Each row is a point. A path goes straight from each point to the next, and from the last back to the first. The post is the endless flat space through its rows: a point in 2 columns, a line in 3, a plane in 4, and so on, so that a path can go around it. Count how often the path circles the post. Going back the other way cancels.

Post (2 x 3)
[[ -5  -7  46]
 [  7  17 -48]]
Path (9 x 3)
[[ 38   9  26]
 [ 49 -42   3]
 [ -7 -24   0]
 [-22  -4  15]
 [ -9   8 -64]
 [  1 -37  14]
 [ 19  -2 -10]
 [ 47  31  50]
 [ 12  65  27]]
Times around: 0

Post (8 x 9)
[[   2   13   36   34   -8   74    8   54    6]
 [   9    1   26   47   -3   74   12   34 -119]
 [ -14  -16   20   35   16   -9   23   14  -35]
 [ -18    4  -24   44  -33   15  -26  -44    5]
 [  -4  -16  -30   18   38  -30  -73  -39    7]
 [  17    6  -51    7   47   39   -4  -28  -31]
 [  -6   -6  -76    9   33  -54  -32   36   15]
 [  -8  -14   16  -27  -47  -57  -26   17   -6]]
Path (15 x 9)
[[-36 -11 -22  -1   6 -25 -31 -12  17]
 [ 20 -33 -50  13  56  29 -54  58 -65]
 [ 48 -21  16  36  23  64 -29  45 -14]
 [ 42  23 -19  41 -11  11   7  22 -18]
 [  0  13 -12  14   0   4 -11 -23   3]
 [-12  19  -4  30  23  25 -15  36  13]
 [-44  -5 -24  12   0 -23 -30  18 -55]
 [-32 -25 -16  64 -16  29  -1 -28 -31]
 [ 17 -40 -22   5   9  -8   6   5   1]
 [ 35  -8  11  70  -7  11 -30  -1   5]
 [ 17  44 -14  50  19   6 -15 -13 -29]
 [-21   7 -26  50  42  -4 -26   3 -31]
 [-18 -15  -8  -7  14 -14 -37 -17 -55]
 [-23  12 -14  26 -10  48  17 -12  -8]
 [-16  22  -1  20   1  34  10  36  11]]
Times around: 2
